Rows are points. Two turns around zero, p and q, are shown by what they do to some points. Write where each new point lands after one turn and then the other. Backwards means that the second turn is done in reverse. Each puzzle has new turns, and all numbers are rounded.

Turn p:
[27  4] -> [27 -2]
[-42 -35] -> [-49 -24]
[22 12] -> [24  6]
[-25 -27] -> [-31 -20]
[17 47] -> [28 42]
Turn q:
[-58  -7] -> [40 42]
[22 14] -> [ -8 -25]
[28 25] -> [ -6 -37]
[  8 -31] -> [-26  19]
Where do these land?
p, then q: [ 10 -53] -> [-32  43]
p, then q: [-6  0] -> [5 3]
q, then p backwards: [-7 33] -> [ 31 -14]
q, then p: [-32  39] -> [ 46 -21]
p, then q: [ 35 -20] -> [-40   3]

Turn p:
[-18  24 -19  -8] -> [  7  18 -31   4]
[-3 12 -8 51] -> [-16  13  -5 -49]
[ -7 -62  21 -41] -> [-27 -35  28  57]
[ 24   9 -32  39] -> [ -3  40  15 -37]
[ -3  42  45 -41] -> [ 54 -41 -27  15]
[  7 -25  -8   1] -> [-16   5  20   9]
Turn q:
[ 16 -17 -12  26] -> [-14 -28 -19  -1]
[11 38  4 21] -> [ 11  18 -35 -20]
[-35  -6  29 -12] -> [-10  19  38 -18]
[-34  20  -3  13] -> [ 20   2   9 -35]
[ 71 -45 -34 -38] -> [-13 -30 -18  91]
[ -9 -10  49 -31] -> [-28  40  34   8]
[-20  21 -33  22] -> [ 34 -20 -11 -27]
Where do these land?
p, then q: [-18  -9  37 -15] -> [-23 -36  12   3]
p, then q: [  4  45 -24 -21] -> [ 23  -1 -47  16]
p, then q: [ 30 -61 -36  10] -> [-14  50  15 -56]
p, then q: [ -3  39   1 -14] -> [ 11 -13 -28  25]
p, then q backwards: [-21  22 -26   2] -> [23 28 14  8]
q, then p: [  8 -36  49  38] -> [-31 -14 -56  31]

Turn p:
[ 20  25  25  22 -14  12  -3 -34] -> [  3 -21 -12 -23   8  43   0  25]
[  7 -37  -5  -4 -13  21 -24  19] -> [ 22 -31  21  13 -14 -26   5  -3]
[-25   7 -19  -4 -10 -48  23   3] -> [  1  44 -28 -10  -6  -7   8 -31]
[ 16 -33  20 -11  12  13 -16  27] -> [ 18 -22  19  39  11 -18   0   5]
[ 21  19  -3  17  -1 -12 -19 -10] -> [ 15  -4  -2 -17   4  22 -26  -1]
[-29  14  -5   0  -1 -18  27  18] -> [-11  41 -14   8 -15  -3  11  -4]
[  1  10  11  -1  10   7 -28 -21] -> [ -5 -16  20  -7  12  26  -5  -7]
[  8 -27   7 -37  -6  32 -23  24] -> [ 17 -20  44  17   8 -31  19  10]
[-19  -4   3   3  11  -4  25 -24] -> [-31   1 -22  -1   4   4  13  -8]
[-22   5 -15   9   7  -2  13  11] -> [-16  18  -5   5 -21  -6  -3  -5]
[ 22  21 -18   6   5  -2  23 -12] -> [-11  10 -19 -23   9  -4 -21  18]
Turn q:
[ 21   7  22  26  31  -3 -19   4] -> [ -1  16 -14   0  32  32 -18  11]
[ -4  -7 -38 -16  -9 -21  12  -9] -> [ -3 -21  30  18  -8 -11  26  -2]
[ -8   7  -3 -27   9 -15  28  -1] -> [  6   5  38 -11 -16  -2   6   4]
[ 41  22  38  27   1  19 -18  35] -> [ 22  10 -44  -2  14  20 -43  36]
[ -7  12  -1  -5 -22  26 -20 -24] -> [ -3  23 -25  15  -8 -27  11 -10]
[-17  13   6   0  14 -14  -9  31] -> [-22  -4  13 -11   7  -2 -28  17]
[  5 -20  19   8 -19  -2 -12 -15] -> [  1  -2 -28 -14   7   0  23  -2]
[-10 -22 -21 -20   7   8  12   1] -> [-10 -12  16   5 -27   7   8 -19]
[-22 -12 -22   6 -13   2  26 -20] -> [  9 -15  15   1  -3 -19  16 -35]
Where do these land?
q, then p: [  4 -12  -6 -19 -25  10   4  15] -> [ 24  -2 -13  -9 -12 -19  13  -5]
q, then p: [-26 -14   8  -5  97  -2  -1   2] -> [-45 -21  56   1  -1  53  40  21]
p, then q: [ 11 -12  -6  10 -11   0 -39  -6] -> [  4   4 -26  -5 -10  21  29   2]
p, then q backwards: [-20   4  -5 -10   5 -54  12  -2] -> [-11   1  16  17  13  33 -10 -40]
q, then p: [ 18  10  17  13 -13   7  -1   8] -> [ 11   3  11  -5   1 -17 -25   1]
p, then q: [ 16 -23 -13   4  -8   8  17  -9] -> [-14 -26  16   3  -2   7  16   5]
p, then q: [ -4   0  14   6 -20  11   9   5] -> [ 17 -19   1   0 -11  -2  -9   2]
q, then p: [ -2  21  21  -4   6  17 -16 -27] -> [-10  30   5 -23   0  16 -17   8]
p, then q backwards: [ 21   7 -17 -11  -2  -3  10   7] -> [-8 23 18  6 -9 -3  2  4]
p, then q: [-19  19 -13  16 -29   7   6   6] -> [ 16  -6  -4   2 -25 -30   2  16]
